Each row of a before or after table is a point. The points were changed in one or more steps. Then noise was added and the rows were shuffled. The steps act on how far a point lies along the listed directions, d1 being the first. What was done? A step turns or swaps two directions, mirrors them in a line or flattens them onto one, adds a multiple of one to another, or multiplies one. Angles are multiples of 10 degrees, from the lower direction toward the higher: turns from -170 to 170, lines from 10 to 170 but not 90. Use the fewest steps. Two steps may share a direction if one is a turn and the other turns, adds or multiplies; they go together, in the order done. Otherwise the lowest direction goes first.

Directions:
(1): [-27.1  -8.6]
(2): [-8.6 27.1]
Before (14 x 2):
[[ 4.0 -1.9]
 [-5.8 -1.1]
 [-6.7 -3.4]
 [-2.6 -2.8]
 [ 0.7  6.4]
 [ 1.0 -3.5]
 [ 5.7  2.9]
 [-6.6 -5.3]
 [ 3.0 -0.1]
 [-3.3  1.0]
 [-7.0 -7.7]
 [ 2.6 -2.9]
 [ 3.8 -1.4]
 [ 4.7  1.3]]
After, 14 rows:
[[-16.5  -6.9]
 [  7.2   0.3]
 [  3.6  -8.3]
 [ -6.4  -7.6]
 [  6.0  -7.5]
 [  8.6  -2.9]
 [ 13.7   7.7]
 [ 12.2   2.9]
 [-17.6 -20.0]
 [  2.4  15.8]
 [ 11.2  -4.3]
 [ -8.0   2.4]
 [-14.9  -3.0]
 [-16.3 -13.1]]
Steps: multiply d1 by 2.5; multiply d2 by 2.5

Directions:
(1): [-24.8 -20.9  23.0   5.8]
(2): [ 21.3 -23.4  -4.5  24.3]
Before, 13 rows:
[[  3.3  -8.3   3.1   6.0]
 [  6.4   2.9  -2.8   1.2]
 [ -0.8   1.5  -1.0   1.0]
 [  0.0  -4.5  -1.3  -1.4]
 [  1.5  -3.3   0.8   3.4]
 [ -5.3   2.7   2.4  -2.3]
 [ 12.1   3.5  -5.4   3.1]
 [ -2.6   1.3   2.1  -4.4]
 [ -3.6  -1.5   6.2   4.4]
 [  0.9 -12.2  -1.0   5.2]
 [  2.6   5.5  -4.4  -3.3]
 [ -1.7  -4.9   2.2   5.2]
 [  1.0  -9.2   6.4   5.7]]
After, 13 rows:
[[-0.7  0.6 -0.7  1.9]
 [ 2.8 -2.8 -0.6  4.8]
 [-3.3  3.8  0.0 -1.3]
 [ 3.5 -3.6  0.2  1.1]
 [-3.2  5.2  3.6 -6.1]
 [-7.0  4.1 -2.4 -8.3]
 [-2.6  5.4  3.3 -3.3]
 [-4.5  5.8  2.4 -6.7]
 [-2.5  2.9  1.2 -2.1]
 [-0.7  3.0  1.8 -1.2]
 [-0.2  3.3  2.4  1.7]
 [-1.0 -1.5 -1.7 -3.8]
 [ 1.1 -2.3 -0.7  1.7]]
Steps: multiply d1 by 0; multiply d2 by -1

Directions:
(1): [-16.4  21.1  41.7  26.0  15.9 -12.8  -8.3   3.8  -0.5]
(2): [ -6.2  -6.4   4.0   0.7 -12.8  10.3 -26.0  -0.3  50.8]
(3): [ 10.4 -45.6   8.5   2.0  23.1 -21.0  -2.6  19.2   3.7]
(4): [20.6 20.1 -4.2  0.2  7.2 18.2 -2.1 48.8  2.7]
(5): [ 42.4   8.4  24.1 -13.2   5.4  -0.5  18.5 -19.9  15.3]
Before, 14 rows:
[[ 12.2   1.7  -1.8  -0.8   2.8   2.9   1.4   1.9   5.3]
 [  0.5   2.1   1.5   0.1   2.8   4.2  -6.3   9.0   5.1]
 [  8.4   1.9   6.0  -4.1  -0.2   0.8   3.0   0.5  10.0]
 [ 10.9   1.0   1.4  -1.4   0.9   3.4  -0.9   4.3   6.4]
 [ -4.9  -1.4  -0.2   4.3   1.4  -0.6  -5.8   4.0   2.0]
 [-12.9  -2.5 -13.5  -2.8 -10.7   4.4  -4.8  -8.1   1.6]
 [  6.5   3.6   3.3   1.1  -1.1  -1.4   0.6   3.3   4.9]
 [ -3.4  -3.3  -8.2   0.0   2.4   4.7  -4.5   3.8   0.6]
 [  5.1   0.9  -0.8  -3.3  -2.5   4.1  -0.6   2.7   7.1]
 [ -2.2  -3.7  -3.3   1.6  -0.5  -1.3  -0.3   3.7  -1.1]
 [ -1.5   1.6  -3.8   0.6   3.7   4.6  -3.1   8.1   2.2]
 [ -9.0   1.7  -8.6  -0.3  -7.6   4.3  -1.7  -6.2  -4.8]
 [ -2.3  -5.0  -2.1   0.5  -1.8  -1.9  -4.0   4.5   3.3]
 [ -1.1  -5.2  -3.6   1.2   2.1  -0.3  -4.7  10.7   2.2]]
After:
[[  5.0   3.2  -3.5  -3.3  -2.8   1.3   3.2   1.9  -2.6]
 [  1.7  -4.9  -2.1   0.6   1.8  -4.2   2.5 -11.7  -1.7]
 [  6.0   6.3   3.5  -4.8   1.3   2.2   3.3  -7.5  -2.3]
 [  8.4   1.0  -1.7  -1.8   6.0   4.4   2.4   1.5  -1.7]
 [  4.0  -0.1  -0.1   2.2   9.4  -1.2   2.9  18.6 -11.2]
 [  2.6  -1.8   3.7   3.8   6.7  -0.2  -1.1  13.6  -4.2]
 [  6.9   3.6   2.1  -2.9   4.4   2.9   5.0  -3.1   0.3]
 [  0.3   1.3   1.3   0.9  -3.8  -4.4   2.4  -7.1  -1.2]
 [  1.5  -1.4   1.2  -1.9   0.9  -3.2   5.4  -5.4  -6.4]
 [  2.4  -2.6  -0.4  -1.5  -1.0  -3.0   3.6 -12.4  -3.9]
 [ -6.5  -1.2  -0.3  -1.6  -3.0  -4.2   5.2 -10.7  -4.2]
 [  4.5   7.8  -1.0   0.1  -0.5   4.0   1.2   1.1  -0.2]
 [ 10.4   3.6  -3.0  -5.3  -1.5   3.3   4.5  -0.8   0.6]
 [  4.9   0.3  -2.2  -0.6  -1.5   1.6   2.3   3.0   1.4]]
Steps: turn d1 and d3 by 60 degrees; turn d2 and d3 by -150 degrees; turn d4 and d5 by 110 degrees
